Every row gives one point. The points of each table are mixes of a few directions, plus a little noise. How many directions does each table use, and how many do they share? Where both have some left over, give the other angles between the two spaces (their principal angles), to ten degrees, smallest first.

First (5 x 2):
[[-10 -78]
 [  3  27]
 [ -2 -18]
 [  5  39]
 [  4  30]]
Second (4 x 2):
[[-31  -1]
 [ 39   2]
 [-55  -2]
 [ 47   2]]
Directions: first 1, second 1, shared 0; angles 80

First (6 x 6):
[[  9  11   5 -49 -12  -2]
 [ -5   7 -28  -1   4  16]
 [-11  -7 -15 -48 -25  -7]
 [-18 -19 -11  -9 -16 -12]
 [ 20 -19  83 113  36 -28]
 [  6  26 -36  -6  15  34]]
Second (8 x 6):
[[-53   1  19 -35 -28 -19]
 [ -9  10  28  33  18 -12]
 [ 30 -52  26   7 -41   0]
 [  6  -4 -13 -12 -12  19]
 [-14  42 -51 -23  44 -17]
 [-46  23  19  -6   5 -15]
 [ 41 -58  -7 -24 -42 -10]
 [ 44  38 -23  60  55  54]]
Directions: first 3, second 4, shared 2; angles 90

First (8 x 9):
[[  3 -32  -7   7  35  -3 -36  23 -14]
 [ 20  30   9 -24  20 -19  22 -12 -16]
 [ 18   3 -12 -33  16   5 -29  26  32]
 [-22  17 -49  55 -38  12  91  16 -66]
 [  2 -78 -21  16 -28  22 -66 -46  33]
 [-39 -13  28  22  -8  15 -33  41  31]
 [ -2  27  56 -22   2 -16  -7 -27  27]
 [ 21  46  -4 -19   1 -17  56 -21 -26]]
Second (7 x 9):
[[ 14  -5  53  12   1  70  59  -6   0]
 [  9 -17  61 -22  14  58  10  25   2]
 [  0   6 -24  -9  32 -38 -64  14  27]
 [  6  23 -24  30 -20  26  57 -45 -26]
 [ -8   6 -35  18  -5 -56 -17  -8  17]
 [  5   2   1 -39   7  33 -23  11 -35]
 [-26 -15 -32  10 -31 -94 -21   8  16]]
Directions: first 5, second 4, shared 1; angles 50, 80, 80

First (8 x 14):
[[ 23   1  15   7 -18 -14  15 -21  63 -12  -9  51 -14 -11]
 [ -2   0 -51  56 -12  46   5   5  -8 -65 -29  45   3  11]
 [  7 -41 -14  -4 -44 -21  25 -18  72 -50  37 -65 -24  18]
 [  9  34  33 -37 -16  36 -23 -11 -62  27 -19  17 -17  21]
 [ -6 -14 -15  56  27 -51  -2  -7 -11  22  24  22  31 -17]
 [-41  -8  25 -38   6  27 -16  42 -59  17 -15 -92  -4  19]
 [ -2  31 -22 -26  59   6 -19  16 -63  52  14   3  33 -20]
 [ 14  -4  27 -16  -1 -27  16  -6  69   9  -3  20  -9 -22]]
Second (10 x 14):
[[  2  13 -36  -2  -1 -15 -12  20  14  -9  10   7 -11  26]
 [ 20 -32  54  85  53 -28   7  10  19  81  41 -44  15   3]
 [ -8  -9  37 -22 -11  32  20 -42 -26 -11 -35  -1  18 -44]
 [ -4  -7  25  -6   1  19  22 -45 -12  -3 -37 -13  25 -36]
 [ -2  -1   8 -17 -21   4 -28  57 -15  -3  49  34 -42  23]
 [-10 -19  71 -35 -37  38 -23  49 -52  -1  51  47 -46 -12]
 [  5 -11  21  29  25  -3  22 -39   8  23 -23 -32  32 -23]
 [  9   9 -43  37  34 -32  17 -32  39  12 -29 -39  34  10]
 [  2  23 -67   0   8 -23   4 -16  30 -21 -28 -12  15  20]
 [-14  35 -70 -71 -49   7 -29  38  -6 -69   1  53 -40  33]]
Directions: first 6, second 3, shared 0; angles 40, 50, 80

First (8 x 20):
[[  2  -3   0  37  -8   2  17  -2 -13   7 -46 -23   8  29  20  -1   7 -30
   -3 -28]
 [  4  13   6 -20   9   4   0 -12  33  15  26   6  -4 -40 -11 -14  -5  20
    4  15]
 [ -9 -24 -15   6 -12 -10 -16  28 -57 -38 -11   9   1  58   3  29   5 -13
   -4  -3]
 [  3   8   5 -10   6   3   2  -9  22  12  13   1  -2 -25  -5 -10  -3  10
    1   7]
 [-14 -32 -21 -13 -13 -16 -32  40 -74 -59  13  28  -3  67  -7  42   4  -2
   -3  10]
 [ 23  50  33  27  19  25  52 -64 113  93 -27 -48   6 -99  14 -67  -5  -3
    4 -20]
 [  6  23  11 -37  17   7  -2 -21  57  26  48  12  -7 -72 -19 -23 -10  37
    7  27]
 [-13 -35 -21   9 -18 -15 -22  40 -82 -56 -15  15   2  84   4  43   8 -19
   -5  -6]]
Second (11 x 20):
[[-16 -23 -12 -47  -5 -29 -44  49 -68 -59  28  44  -7  52 -24  46  -5  10
   10  27]
 [  7  -2  -5  59  -7  25  30 -27  17  23 -33 -36   9   1  30 -21  12 -20
  -19 -31]
 [ 10   3  -4  57  -5  31  35 -37  36  34 -23 -38   9 -21  29 -32  11 -13
  -22 -29]
 [ -4  -2 -12 -74  14   8 -38  -2  29 -22 121  53 -17 -67 -39   0 -10  77
   -4  64]
 [ -7 -18 -18 -19  -3   4 -22  11 -18 -31  48  25  -5   4 -11  14   2  25
  -10  22]
 [  7   9   9  47  -5   6  32 -16  11  30 -61 -38  10   9  25 -17   6 -35
   -2 -37]
 [  2  32  32 -50  16 -31  -6  10  20  22 -12  12  -4 -26 -24  -1 -19  -1
   36  14]
 [  4   9  15  41  -7 -11  26   2 -14  21 -84 -35  11  37  22  -2   3 -51
   10 -40]
 [  5  40  36 -54  21 -24   0  -2  45  37   1  10  -6 -53 -26 -13 -20  10
   35  19]
 [-12 -27 -25 -32  -5  -3 -36  26 -41 -52  59  40  -8  21 -17  29   1  30
   -9  30]
 [  1 -20 -17  70 -17  22  23 -11 -21  -1 -45 -34  12  42  35  -3  18 -33
  -24 -39]]
Directions: first 2, second 3, shared 2

First (11 x 32):
[[   6   30   -8   -5   -7    5  -11   -8    5   -7   13    8    7   13
    -8  -12   27    6  -19   -5   12   19    0    1   18  -11   -7    9
   -25   -8   -9   -4]
 [  11   38   -8   -5   -6   12  -16  -14    6   -9   14   11    9   17
   -16  -16   33   11  -21  -13   16   30   -2    7   29  -16  -12   11
   -30   -8  -11   -5]
 [ -17  -45    5    1   -1  -25   21   24   -5   12  -13  -14  -11  -21
    28   23  -41  -21   22   25  -20  -45    5  -18  -45   23   20  -14
    31    6    9    4]
 [  -5   14  -10   -8  -14  -13   -2    8    4   -2   10    0    3    4
    10    0   11   -9  -14   13    5   -7    4  -15   -7    0    5    3
   -17  -10   -9   -4]
 [   0  -23   10    7   12    5    7   -2   -5    5  -12   -4   -5   -8
    -2    5  -20    3   18   -6   -9   -5   -3    9   -4    5    0   -6
    22   10   11    4]
 [   8   23   -4   -2   -2   10  -10  -10    3   -6    8    7    6   11
   -12  -11   21    8  -13   -9   10   20   -1    6   20  -11   -9    8
   -17   -4   -6   -3]
 [ -24 -121   34   22   31  -19   47   28  -20   28  -49  -30  -28  -50
    32   45 -106  -21   76   19  -51  -74    0    0  -71   44   27  -36
   101   33   39   18]
 [   8   18   -1    1    2   13   -9  -12    2   -5    4    6    5    8
   -14  -10   17   11   -8  -13    8   21   -3   10   21  -10  -10    6
   -11   -1   -2   -1]
 [   2   12   -3   -2   -3    2   -4   -3    2   -3    5    3    3    5
    -3   -4   10    2   -7   -2    5    7    0    0    7   -4   -3    3
   -10   -3   -4   -2]
 [   7   11    0    1    4   10   -6  -10    1   -3    2    4    3    6
   -11   -7   10    8   -4  -10    6   16   -3    9   16   -7   -7    4
    -6    0   -1   -1]
 [   4   42  -15  -11  -16   -1  -14   -3    8   -9   19    9    9   16
    -4  -13   36    1  -29    1   17   18    2   -8   17  -12   -5   11
   -38  -15  -17   -7]]
Second (9 x 32):
[[ -8  -1  -8   7   5 -12   4  18 -35   2 -21   0 -20  -6   9  23 -23 -26
    7  15  13 -19  -1 -26 -24  17  -7  -4  19  -6   4 -22]
 [ -7  24 -10  22  -8  22   4 -27  40  10 -20 -13  11 -19  18  20   4  14
    2 -17 -24 -18   9  18  20  -3   9 -12  -1  22 -11  13]
 [ -8   8  -5  -1 -25   4   6 -18  68   8  13 -15  27 -13  26  -1  18  20
   -9  -4 -36 -20  14  18  11 -10  30  -8 -24  15 -17  31]
 [ 14 -20  14 -38  -4 -19 -10  16  -6 -16  52  16  10  31 -26 -47  26   7
  -17  10  17  38  -7   0  -1 -15   0  20 -28 -25   3   6]
 [ 16  -7  17   5  16  29  -5 -27  14  -3   4   4  10   5 -28 -21   9  32
    8 -31  -7  33  -6  39  34 -16  -8   4   3  13   8  16]
 [ -3  11 -10  19  22   0  -2  16 -68   0 -41   6 -34  -3  -6  30 -30 -32
   12   6  32  -6  -9 -29 -16  21 -29  -2  33  -7  11 -41]
 [  2 -55  22 -23   2 -21   9  17   4  -1  28   0   5   5  -4 -23 -11   4
   10  13 -12   1  -3   4 -22   1  16   2   6  -5  13  18]
 [ -8  43 -25 -19 -36 -24  -9  13  20  -6  28   2  13  11  21  -5  36 -13
  -38  25  10  -9  11 -29  -6  -5  12   8 -50 -21 -26  -6]
 [  2  -5   4  28  29  21   3  -8 -36   5 -42  -1 -21 -11 -12  23 -31  -5
   25 -17   7   0  -8   6   4  11 -21  -8  42  13  15 -16]]
Directions: first 2, second 4, shared 2

First (11 x 32):
[[-23   2  48 -10  18 -32 -51 -11 -19 -17   7  -9  12 -69 -13 -13   1  47
   32  32  77 -37 -50  73 -39 -65  14 -22 -45   9 -63 -11]
 [  1 -19 -34   7   2   7  24 -13   6  -7 -12 -20 -24  37 -17  18 -27  15
  -36  19  13  23 -18 -27  -7  -8  26  35 -14  -9  35  45]
 [ 35  17 -24 -50   3 -33  -6  -4 -10 -18 -26  -5   7 -32  -5 -22   1  26
   13 -41  18  -9 -59  23 -29   9  46 -23 -20 -40  40  37]
 [ 29  26 -25  -4  10 -11  12   3   2  13  -5  21  14  21  27 -14  22 -22
  -13 -70 -19  44 -31 -39  21  16  -7 -28  20  -8  53  30]
 [-26 -13  39  53  28 -20   6  -4  -8  35  13 -33  25  19 -22 -12 -16  17
   -4   7  67  41 -69 -18  -2 -62  -1 -40 -10  39 -33  11]
 [ -4  -3 -41  26  28   7 -16 -24   8  -7   6  24 -29  17  41  33   4  29
  -52  20  27  24 -28 -27  10 -48  -5  48 -38  18  18  46]
 [  3 -10   1 -22 -23  15  -3  14   4  -6  -4   1  -5 -30  -2   2  -2   0
   28  26 -35 -58  57  32  -6  42   3  15   2 -13 -25 -47]
 [ 33  40  -3 -24 -22  13   7  27   8  14   5  48  25   1  44 -21  49 -71
   25 -81 -96   2  67 -20  44  82 -48 -35  65 -12  29 -45]
 [-19  45  63 -45 -21   5 -43   1 -14 -48  22  48   4 -37   2  -8  45 -65
   34 -19 -36 -17  80  57   5   8 -60  -9  44 -11 -28 -46]
 [ -9 -61 -44  59  -8  47  41  11  26  42  -1 -29 -24  41   5  37 -40  29
  -26  80 -28 -28  50 -44  18  28  13  58 -18  29 -23 -28]
 [-19 -24  19   7 -12   4  31   1  -3  -1  -5 -46  -5  33 -60   0 -37  -8
   -2  26  13  17   1  -8 -15  -1  19   2  13  -5  -3   9]]
Second (10 x 32):
[[-12 -10  -7 -40   6  -6 -14   2   7 -80  -4  30 -48   0  -9  14 -36  11
  -20   5  11  14   9  10  -4  12  13  71 -24 -53  27  52]
 [ 29 -33 -81  20  -2  31 -16 -43  21 -36  21  51   2  21  -8  32  14  32
  -54  24 -61 -10  36 -28  12  -5 -27  59  -2  41  18 -29]
 [ 40 -21 -57  63 -25  36  -8 -42   0  10  20  25  45  15  23  -2  55   3
  -35  10 -68  -2  19 -43  14 -12 -40 -20  52  80   6 -83]
 [-37  27  83 -26   7 -15   7  41 -34 -14 -10 -36 -21 -11 -20 -23   0 -48
   41 -12  64  46 -21  18  -9 -30  -2 -38  12 -51  -1  20]
 [-10  24  19 -27  -4   7  31  20  -5  57 -16 -54  -7  -5 -36   5   7 -15
   46  20   4 -35  37  27 -17  -2   5 -32 -17 -27 -23 -13]
 [-16  20  28 -37 -18 -38 -22   3   7 -82 -20  28 -43 -46  47 -37 -39  36
   20 -12  24 -16   7  41 -23  29  24  23 -29 -99 -12  55]
 [ 40 -48 -86  52  -1  29 -21 -48  20 -19  28  58  31  33  18  28  17  23
  -77   4 -63  10  -5 -53  28   5 -20  48  25  91  31 -34]
 [ -8   8  31  -4   6  -9  26  28  -7  70 -13 -48  15   7  -7   1  -9 -30
   22 -13  23  -2 -30   4   1  17  29 -35   6  16  -1  13]
 [-18  19  36   5  40 -24   1  16   2  61  10 -20  21  -9 -22  -3   0  12
   33 -12  45  -4 -29  16   3 -38 -11 -45 -38  12 -46   4]
 [ -8  12  35  -6  -9 -13  16  23  -9  34 -17 -34   5  -6  14 -15 -10 -24
   23 -16  21  -1 -24   9  -5  24  29 -31  13  -8   1  15]]
Directions: first 6, second 6, shared 1; angles 30, 40, 40, 50, 60

First (11 x 32):
[[   8   47  -19  -50   -6  -27    9   -7    1   35  -28  -17   35   37
    67   -4    6   -5    3    2   42   23   42   41   46   36  -11  -38
    -4  -25   41  -19]
 [  18   17   -3  -23  -16   -1   -8  -12  -17    0    8    7   33   -6
    -9   18   34    7   11    0  -15   15   28    3  -13   14   -7  -11
    -5   22   11    4]
 [   2  -33   15   33   -2   23  -12    1   -8  -30   27   17  -15  -35
   -61   11   10    7    3   -1  -43  -14  -24  -34  -45  -26    6   28
     1   32  -31   19]
 [  -7   15   -9  -14    7  -14   10    3   12   20  -20  -14   -1   24
    43  -13  -18   -7   -5    0   33    4    6   21   33   12   -1  -14
     1  -28   16  -13]
 [ -20   -7   -3   12   18   -8   13   12   24   12  -19  -14  -30   20
    33  -24  -41  -10  -14    1   33  -10  -21   10   31   -5    6    1
     5  -37   -1  -12]
 [ -35  -14   -4   23   30  -11   22   21   38   19  -30  -22  -54   32
    52  -40  -69  -16  -22   -1   54  -19  -38   15   50  -11   11    4
     8  -61   -2  -18]
 [  25   60  -20  -68  -22  -26    0  -19  -18   31  -17   -8   66   28
    51   15   40    3   14    2   23   36   67   40   28   47  -17  -45
    -8    0   48  -14]
 [  -8  -10    2   12    7    2    3    5    7   -2   -1   -2  -16    0
    -1   -7  -15   -2   -5    0    4   -7  -15   -4    2   -8    4    7
     2   -8   -7    0]
 [   7    2    1   -4   -6    3   -4   -4   -7   -4    6    4   10   -7
   -11    8   14    3    4    0  -11    4    7   -3  -10    2   -2   -1
    -1   12    0    4]
 [  -5  -72   32   76    2   47  -20    8  -10  -61   52   32  -44  -69
  -121   15    7   11    0   -3  -80  -34  -61  -70  -85  -57   15   61
     4   55  -66   37]
 [  16   -5    7    1  -14   13  -13   -8  -19  -18   23   16   18  -26
   -44   21   33    9   11    0  -38    3    8  -19  -37   -4   -3    8
    -3   38   -9   15]]
Second (9 x 32):
[[  4   7  15  -8  18  -1  12 -12  22  -5  18   0   0 -40  -1 -47   9 -14
  -26   0   0  -1  -6  22   9 -32  -1   7  28  12 -27  10]
 [-21  15   0 -11 -74   6 -54  -7 -48  47   2  40  45  -1 -23  45  10  32
   60 -43 -25  32  62 -30 -67  -4  31   0 -15  31  32   8]
 [ -4 -32   8  38  40   7  27   4  16 -29  -1 -13 -47   4 -20  -8 -18 -16
  -36  18   4 -29 -57 -20  13 -11 -12  18  -3 -19 -29  14]
 [ 57   9 -40 -31 -21 -36   1   4 -10 -11  15   9  30  12   9  40  45  13
    7  56  -9   7  23   3   1  44 -41 -24  -9  23   4   8]
 [ -8 -31  30  39  69  43  32   6  23 -64   0 -37 -47 -13 -27 -26 -12 -23
  -35  -2 -11 -34 -67   2  26 -10   0  22   3 -16 -26 -16]
 [-19   3  11   1  22  17   5  16  27  -8 -12 -25 -15  -6  32 -40 -29  -6
    4 -21  15  -5  -9  37  33  -6  23   1  15 -20   6 -40]
 [ 30  -8 -46 -11 -38 -42 -17  29  10  12  12  19   3   8  30  17  -5  22
   26  45   4   1  18   5  -3  19 -12 -11   5  10  -3  -7]
 [-27   7  41   9  52  45  24 -17   0 -26 -21 -37 -10   3 -11 -21  -3 -24
  -24 -40   3  -7 -24  11  26  -3  12   5  -7 -23  11 -17]
 [-13  30 -19 -26 -68 -40 -29 -24 -41  83 -13  43  41  31  12  40   5  15
   22 -13  20  35  62 -30 -38   2   0 -17 -18   2  32  42]]
Directions: first 2, second 6, shared 2

First (11 x 32):
[[  12   24   17  -26    3   32    5   -7  -37   44    3   20    3   -9
     9    6   15   13  -14    2   40  -13   37  -29   -3    8   17   32
     9   -3   24  -37]
 [ -35  -11    6   36    8  -10  -15   35  -30  -31   37  -21  -47    4
   -23   27  -38   51  -17    7  -54   30  -65   -1  -44   48   20  -94
     6  -42 -105  -20]
 [ -22  -30  -18   40   -2  -39  -10   15   39  -60    6  -27  -13   12
   -16   -2  -25   -3   13   -1  -59   23  -59   35   -7    1  -16  -60
   -11   -8  -52   39]
 [   9   -9  -13    0   -5  -17    4  -13   37  -11  -19   -1   20    4
     5  -16   10  -32   17   -4    2   -6    9   18   23  -26  -20   25
    -9   20   35   32]
 [  17   17   10  -28    1   23    9  -14  -20   41   -8   19   14   -7
    13   -5   19   -3   -6   -1   42  -16   45  -22   10   -7    7   45
     4    9   43  -22]
 [ -29    0   12   24    9    7  -13   33  -46  -14   39  -13  -48    1
   -18   30  -33   55  -21    7  -34   24  -50  -13  -46   48   26  -78
    12  -41  -93  -36]
 [  30   -1  -16  -26   -9   -8   15  -36   55   10  -42   11   51    1
    18  -32   35  -64   26   -8   36  -26   53   17   50  -55  -32   86
   -15   45  100   43]
 [  -1   -3   -2    1   -1   -4    0   -1    5   -5   -3   -2    2    1
    -1   -3   -1   -3    3    0   -3    1   -3    4    2   -3   -4    1
     0    2    1    6]
 [  17   18    8  -28   -1   23    8  -15  -16   37   -9   19   16   -7
    12   -4   21   -8   -4    0   41  -18   44  -18   10  -11    5   47
     3   13   47  -18]
 [  31    8   -4  -32   -6    7   14  -32   24   28  -32   18   41   -4
    21  -22   35  -45   13   -6   47  -26   59   -1   39  -40  -16   83
    -5   35   92   13]
 [ -33  -17    0   39    5  -19  -15   33  -11  -43   32  -24  -40    8
   -20   19  -37   39   -8    4  -56   29  -69   10  -36   36   10  -88
     3  -33  -95   -2]]
Second (8 x 32):
[[ -35   11   27   21   14   24  -17   44  -85    4   56   -7  -63   -4
   -20   44  -40   87  -39   11  -30   28  -52  -34  -65   73   48  -98
    22  -59 -121  -68]
 [   0   -1    0   -1   -1    0    0   -1    1    0   -1    0    1    1
    -1   -1    0   -1    0    0    0   -1    0    0    1   -1   -1    2
     0    0    1    0]
 [ -27    9   21   17   11   18  -12   33  -66    3   43   -6  -48   -4
   -14   34  -30   67  -30    9  -23   21  -40  -26  -50   57   37  -76
    17  -45  -92  -53]
 [  17   -6  -13  -11   -7  -11    7  -21   40   -1  -27    4   31    2
     9  -22   18  -41   18   -6   13  -14   24   16   31  -35  -23   46
   -11   28   57   32]
 [   2   -1   -1   -1    0   -1    2   -2    5    1   -4    1    4    0
     1   -2    2   -5    2   -1    2   -2    2    3    4   -4   -3    5
    -1    4    7    4]
 [  -4    1    2    2    1    2   -1    4   -9    1    6   -1   -7   -1
    -2    5   -3    8   -4    1   -3    3   -6   -3   -6    8    4  -10
     3   -6  -13   -7]
 [  25   -8  -19  -16  -10  -17   12  -31   59   -2  -39    5   44    3
    14  -31   28  -61   27   -8   21  -21   36   24   46  -51  -33   70
   -15   42   83   48]
 [  20   -7  -17  -14   -9  -15   10  -27   54   -2  -35    4   40    3
    12  -28   24  -54   24   -7   20  -17   32   21   40  -46  -30   61
   -13   36   75   43]]
Directions: first 2, second 1, shared 1

First (9 x 32):
[[-11  -5  45  10 -51 -14   6 -19  -6  26  46  47 -12 -10  15 -12  -7  49
    2  27  45  33   7 -61  13 -16 -21 -66 -26 -12 -60  24]
 [-12 -11  28  16 -25  -9  -9 -10 -17  24   6  11   4  13   7  -4 -12  -4
    8  14  30  27  11 -29  11  -4   8 -36 -15  -7 -11  14]
 [  0  -6 -21   1  65   5  44  13  33 -51 -10 -23   6 -26 -16   2  -8  18
   -8 -23 -80  -5 -49  74  12  39 -57  56  22  40  48 -45]
 [ 10 -42  -4  11  19  13  32  19  -5 -25 -33 -59 -21 -14  -7   6   8 -10
   -2 -25 -41  -6 -58  66   8  36 -14  42  14  -2 -12 -15]
 [  8  23 -24 -11 -21  -4 -36  -2  -5  15  18  46  -3   5  25  10   5 -24
    3  10  53   7  29 -29 -20 -35  16 -24 -16 -24 -14  41]
 [ -6   4  10 -15  22   1  -1  15 -16  14 -19  14  40  35 -13 -44  31 -61
   -2   6  27  12   7  -2 -11  26 -26 -20  -2  10 -17 -26]
 [  5  15 -30   7 -20  -5 -44  -9  -5  13   5  11 -13   2  25  41 -24 -13
   11   2  25   1  31 -16  -9 -42  54  -1 -11 -23  33  51]
 [ 12   5 -11 -24  30  23  36  11  25 -37 -11 -40  -8 -21 -35 -12  34  38
  -19 -19 -63 -57 -20  34  -4  26 -17  56  34  22  -8 -57]
 [-10  15   6   7 -15  -5 -32 -17  -8  23  -6  -9   8  17  -2  18 -22   1
    8  11   4 -10  43 -34   4 -27  57  -5   0   0  41  12]]
Second (10 x 32):
[[   8  -19  -18   17  -11    6  -21    0  -13   -1  -30  -56  -29   -2
     6   42  -18  -12   10  -17  -19  -20   -4   24    1  -14   66   38
     8  -20   31   23]
 [   0    0    1    0    0   -1    1    0    1   -1    1    2    1    1
     0   -2    0    1   -1    1    1    1    1   -1   -1   -1   -3   -1
     0    1   -1   -1]
 [   6  -13  -12   11   -8    4  -14    1   -9   -1  -21  -40  -19   -1
     4   30  -13   -8    6  -12  -11  -13   -1   17    1   -9   46   26
     6  -14   20   16]
 [  15  -34  -33   30  -20   12  -37   -1  -24   -1  -54 -104  -51   -3
    11   78  -33  -22   18  -32  -32  -38   -7   46    2  -25  121   69
    14  -37   55   41]
 [  -5    8    7   -6    5   -3    9    0    6    0   13   23   11    0
    -3  -19    9    6   -4    8    8    9    1  -11    0    6  -28  -15
    -4    8  -14  -10]
 [ -16   33   30  -28   19  -10   34   -1   22    2   50   95   47    2
   -10  -73   30   21  -16   28   31   35    5  -42   -1   23 -112  -63
   -13   33  -52  -39]
 [  -6   12   13  -11    7   -5   14    0    9    1   21   39   19    1
    -4  -29   12    9   -6   12   12   14    2  -17   -2    8  -46  -26
    -5   14  -21  -15]
 [ -14   31   29  -28   18  -10   33    0   21    1   48   91   45    3
   -10  -70   29   18  -15   29   28   32    4  -41   -1   21 -107  -60
   -14   32  -50  -37]
 [   0    2    1   -1    0   -1    1    0    0    1    2    3    1    0
     0   -3    1    1    0    1    2    1   -1   -3    0    0   -4   -2
     0    2   -1   -2]
 [   9  -19  -18   17  -11    6  -20    0  -13   -1  -29  -56  -28   -2
     6   43  -17  -12    9  -18  -19  -21   -4   25    2  -13   67   37
     8  -20   30   23]]
Directions: first 6, second 1, shared 1

First (8 x 32):
[[  22   -5  -25   -2   -8   -8  -10  -22    5   28   -2  -11    2  -21
    -5   -7  -12  -44    8   -7   37   17  -26  -11    9   -2   19  -29
    -8   -1   13   34]
 [ -39    9   47    4   13   13   20   41  -10  -51    4   22   -4   40
    10   15   22   81  -16   14  -68  -32   49   21  -16    4  -34   53
    15    2  -24  -62]
 [  24   -5  -28   -2   -8   -8  -12  -24    7   31   -2  -13    3  -24
    -6   -9  -14  -49    9   -8   41   19  -29  -12    9   -3   21  -31
    -9   -1   15   37]
 [  14   -3  -17   -1   -4   -5   -8  -14    4   19   -2   -8    1  -14
    -4   -5   -9  -30    6   -5   25   12  -18   -7    6   -2   13  -20
    -6   -1    8   23]
 [  13   -4  -16   -2   -4   -4   -7  -13    3   17   -1   -8    1  -13
    -4   -5   -7  -27    5   -4   23   11  -16   -7    5   -2   13  -18
    -5    0    9   21]
 [  12   -3  -15   -1   -5   -5   -6  -14    3   17   -1   -7    1  -13
    -3   -6   -7  -26    5   -4   22   10  -16   -6    5   -1   12  -17
    -6   -1    7   20]
 [ -58   13   69    7   20   20   30   60  -16  -76    5   33   -6   59
    15   22   33  121  -23   21 -102  -47   71   30  -23    7  -52   78
    23    3  -36  -92]
 [  13   -3  -16   -1   -4   -5   -7  -12    3   16    0   -7    0  -13
    -3   -4   -7  -26    5   -5   23   10  -15   -6    5   -2   11  -17
    -5   -1    8   20]]
Second (11 x 32):
[[-30  -9 -12  14 -10  -6   6   3  -2  18  26  13  -1 -13  10  -2  -5  14
  -13  12 -13  -4 -12 -37  -5 -38 -12   8  25 -18  17  22]
 [-29 -24 -21   1 -24 -18  20  14 -15  -5   2  14   8 -29  11 -10 -33  21
  -26  32 -27  -4 -14 -54  -6 -24   3  16   9   7  14  38]
 [-16  -9  -9  11  -6 -12   3   2  -5   9   7  14  10 -13  17 -11  -5  15
   -6  17  -9   8  -6 -19  -6 -32 -11  10  10 -15   5  22]
 [ 73  34  34 -34  28  19   3  -2  11 -21  -9 -12   6  18  -4 -13  43 -31
   21 -22  23  40  11  70  29  25  25  32  -7  -5  -3 -33]
 [ 47  30  28 -11  29  21 -21 -15  16  -5 -15 -20  -6  34 -15  10  37 -29
   32 -38  33   9  20  74  10  43   5 -16 -20   1 -21 -49]
 [  5  -6  -4 -41 -23   6  57  31 -11 -19  46   4 -12 -36  -8 -11 -14  -4
  -47  23 -39  10 -31 -72  32 -24  42  70  48   8  59  33]
 [-30  11   3  31  12  22 -35 -20  19  34  22 -18 -33  35 -27  43  18 -12
   18 -45  22 -46  10  14 -15  22 -28 -62   2  -5 -11 -40]
 [-40 -21 -21  23 -15 -21   3   3 -10  16   9  22  13 -22  24 -12 -19  28
  -13  29 -17   1 -10 -41 -16 -48 -20   4  13 -18   6  38]
 [ 43   4  11 -19   9 -10  -1   1  -6 -31 -48   0  25   1  12 -22  -1  -4
   14  11  10  31  13  45   5  25  15  12 -36  14 -26  -4]
 [-15  11   5  42  22   2 -46 -27  16  36  -4   2   2  29  10  11  29   3
   36 -24  30  -6  18  48 -23 -11 -45 -48 -11 -32 -32 -23]
 [ -9 -20 -13 -18 -22  -4   9  12 -13 -33 -34 -17 -12  -6 -29  19 -50  -1
  -18   7 -13 -37   2 -30  -4  63  25 -24 -33  62  -9  -4]]
Directions: first 1, second 4, shared 0; angles 90
